Each row of a before or after table is a point. One or more steps were done to the points. Then noise was added and the rows were shuffled. The steps act on how far a point lies along the listed directions, d1 being the first. What was done? A step turns or swaps two directions, mirrors them in a line or flattens them onto one, adds a multiple of one to another, or multiplies one. Angles are multiples of 10 degrees, from the lower direction toward the higher: turns from -170 to 170, lines from 10 to 170 but not 90. Use the fewest steps. Two steps may share a direction if one is a turn and the other turns, adds or multiplies; they go together, in the order done. Otherwise the lowest direction goes first.

Directions:
(1): [-32  22]
(2): [-22 -32]
Before:
[[ -2  48]
 [ 29  -8]
 [ 38   5]
 [-10  44]
 [-23  33]
 [ 55  28]
 [  6  15]
 [ -1 -22]
 [ 21 -29]
 [-17  50]
 [-23   3]
 [  7  20]]
After:
[[ 14 -45]
 [ 38   9]
 [ 59  -8]
 [ 13 -16]
 [-21 -11]
 [  2 -53]
 [ 11 -13]
 [-10 -39]
 [ 25  17]
 [ -8  18]
 [  8 -45]
 [  9  35]]
Steps: swap d1 and d2

Directions:
(1): [46 -7  8]
(2): [ -4 -44 -17]
(3): [-10 -16  44]
Before (13 x 3):
[[ 20   1  53]
 [-27  17 -26]
 [-21  35 -16]
 [-26  -5 -26]
 [-41 -29  28]
 [-28 -40  -6]
 [  7 -37 -25]
 [-26  39  10]
 [-19 -32 -19]
 [ 34  -3 -27]
 [-27 -21  32]
 [-24 -26 -19]
 [ 23 -30  25]]
After:
[[-27  27   8]
 [-67  -7  24]
 [-18 -23 -14]
 [-18 -19 -10]
 [ 25 -27 -23]
 [  0  26 -17]
 [ -6   0 -23]
 [-25   5  40]
 [-85 -15  20]
 [ 59  -9 -23]
 [ -4   8 -21]
 [ -1 -22  22]
 [-40 -25  -8]]
Steps: add -1 times d3 to d1; multiply d2 by 0.7

Directions:
(1): [-22 -47 -19 -34  -3 -18]
(2): [-15  25   8 -48  15  33]
(3): [-51  22 -23  21  16 -13]
(4): [ 22  19   3 -19  32 -47]
(5): [  1 -29  12  17  53  20]
(6): [ 27   5 -58  -1   9  17]
Before:
[[-13  23  -4  -8  10  -8]
 [-18  14 -19  -9 -22  -1]
 [ 23  -3   7  58  11 -18]
 [ 27  11 -30  32   1 -38]
 [ 24  31 -14  -2 -55  14]
 [  7  -3 -11   0  27  14]
 [ 25 -35  -5   8   1 -49]
 [-36 -33 -13   2   3  34]
 [ 35  14   0  32   3 -25]
 [  3   7  -3  19   8  45]
 [ 10  40 -21   3  28  -1]]
After, 11 rows:
[[ 12  10   3 -11 -11  25]
 [-13 -27  20  28  -9  30]
 [ 11   4   1 -33 -12 -37]
 [ 25  49  28  23  31  16]
 [ 11  67  28  -3  24  11]
 [ 16  24  46  15 -13  43]
 [ -2 -82 -12  22 -10  -9]
 [ 18  94  25 -13   5 -68]
 [ 16   1  28  68  -7  14]
 [ 14  52  42 -44  16 -10]
 [-29 -12 -12 -61  24 -17]]
Steps: multiply d1 by 2; add 1.5 times d5 to d2; turn d2 and d4 by -110 degrees; turn d3 and d6 by 170 degrees

Directions:
(1): [-32 -21 -17 -10 -46  13 -11 -37 -34]
(2): [ 11  14   4  53 -32   5 -44  25  -4]
(3): [-35   7 -47  -9  31  22 -36  13  18]
Before, 9 rows:
[[  6  -9  18  22 -32   0   0  11   1]
 [  5  21  12  23  24   8   0  30   5]
 [ 57  34  31  10  18 -32   9  29  -7]
 [-43 -34 -41 -85  19  13  15 -59 -16]
 [-32  -5 -21   0  44   5 -30   1   1]
 [ 12   6  -8  25  33 -20 -35  33  22]
 [-56 -58 -32 -57 -17  20  37 -65 -33]
 [ 33  21   8  42   8 -12 -45  29  16]
 [  2  25 -32  48  23   8 -29  38   7]]
After:
[[ -2  -8  15  13 -28   0   3  10   6]
 [-61 -56 -26 -38 -28  20  29 -54 -37]
 [ 19   7   1  21  37 -22 -23  34  17]
 [ 51  34  24   2  18 -31   8  30  -5]
 [  6  18 -20  41  24   4 -10  34   3]
 [-21  -5 -17   5  36   0 -29   0  -5]
 [  5  20  14  14  24   8   5  32   3]
 [-32 -31 -32 -65  10  12  10 -51 -17]
 [ 28  21   7  31  17 -18 -32  19  14]]
Steps: multiply d2 by 0.7; multiply d3 by 0.7
